Rows are points. The points of each table are mixes of a few directions, plus a little noise. How many directions does each table use, and how many do they share? Where both have some left over, give the other angles between the two spaces (their principal angles), to ten degrees, smallest first.

First (6 x 3):
-2.3,0.1,-0.4
-0.9,0.0,-0.1
11.5,-0.6,1.8
-6.2,0.3,-1.0
3.5,-0.2,0.5
-5.6,0.3,-0.9
Second (4 x 3):
-0.3,-0.7,-0.2
3.4,5.6,2.1
-4.9,-7.7,-3.0
1.7,2.7,1.0
Directions: first 1, second 1, shared 0; angles 60

First (9 x 6):
-2.8,-1.4,-2.5,-1.1,-1.7,-0.2
-0.1,-3.5,-4.1,-6.2,1.8,0.1
2.9,-4.6,-3.3,-7.0,4.8,-0.1
0.3,4.9,6.8,5.7,1.3,0.6
1.6,-1.0,-3.9,-4.7,-0.4,0.3
-4.9,1.9,7.9,7.6,3.0,0.1
-0.6,6.4,2.5,4.7,-5.0,0.7
0.6,-0.5,-4.5,-3.3,-3.3,0.0
2.9,-2.7,1.2,4.2,-0.5,-1.4
Second (7 x 6):
-6.9,2.9,2.3,-2.4,3.7,1.7
8.2,-3.5,-2.7,2.8,-4.3,-2.1
4.8,-0.7,0.6,8.6,-6.9,-2.1
-6.4,2.4,1.6,-3.7,4.3,1.8
4.9,-2.2,-1.9,0.9,-2.1,-1.1
-0.7,-0.2,-0.6,-3.1,2.2,0.6
-4.0,1.3,0.7,-3.2,3.3,1.3
Directions: first 4, second 2, shared 2

First (10 x 11):
0.2,-3.2,0.0,-0.1,0.4,0.6,-0.1,-2.0,1.3,0.3,-1.3
-0.4,4.1,0.0,0.2,-0.6,-0.8,0.2,2.6,-1.7,-0.4,1.7
0.8,-10.2,-0.1,-0.4,1.4,2.0,-0.5,-6.4,4.3,1.0,-4.3
0.2,-2.8,0.0,-0.1,0.4,0.6,-0.1,-1.7,1.2,0.3,-1.2
-0.8,9.7,0.1,0.5,-1.3,-1.9,0.5,6.1,-4.0,-0.9,4.1
-1.2,14.6,0.1,0.7,-2.0,-3.0,0.7,9.2,-6.2,-1.4,6.1
-0.2,2.9,0.0,0.1,-0.4,-0.6,0.1,1.8,-1.2,-0.3,1.2
1.1,-12.5,-0.1,-0.6,1.7,2.5,-0.6,-7.9,5.2,1.2,-5.3
0.8,-9.8,0.0,-0.5,1.4,2.0,-0.5,-6.2,4.2,0.9,-4.1
-0.6,7.2,0.0,0.3,-1.0,-1.5,0.3,4.5,-3.0,-0.7,3.0
Second (9 x 11):
1.8,-0.7,-0.7,-2.2,-1.0,-0.6,3.0,0.8,1.4,0.5,1.5
-2.1,1.7,1.0,5.6,-2.1,1.0,0.8,-0.6,0.8,-2.4,-4.2
1.4,-0.9,-0.7,-3.4,1.0,-0.6,-0.1,0.4,-0.2,1.4,2.5
-9.7,4.9,4.1,17.1,-0.4,3.7,-8.5,-3.6,-3.4,-5.8,-12.1
-0.5,-0.6,0.0,-1.9,2.8,-0.1,-4.2,-0.5,-2.3,1.4,1.6
3.1,-0.5,-1.1,-1.8,-3.7,-0.8,7.7,1.5,3.8,-0.4,1.0
1.1,-1.4,-0.7,-5.1,3.2,-0.7,-3.1,0.1,-1.9,2.6,3.9
2.7,-0.4,-0.9,-1.5,-3.2,-0.7,6.8,1.3,3.4,-0.4,0.8
2.1,-2.0,-1.1,-6.7,3.3,-1.1,-2.4,0.5,-1.6,3.1,5.1
Directions: first 1, second 2, shared 0; angles 90
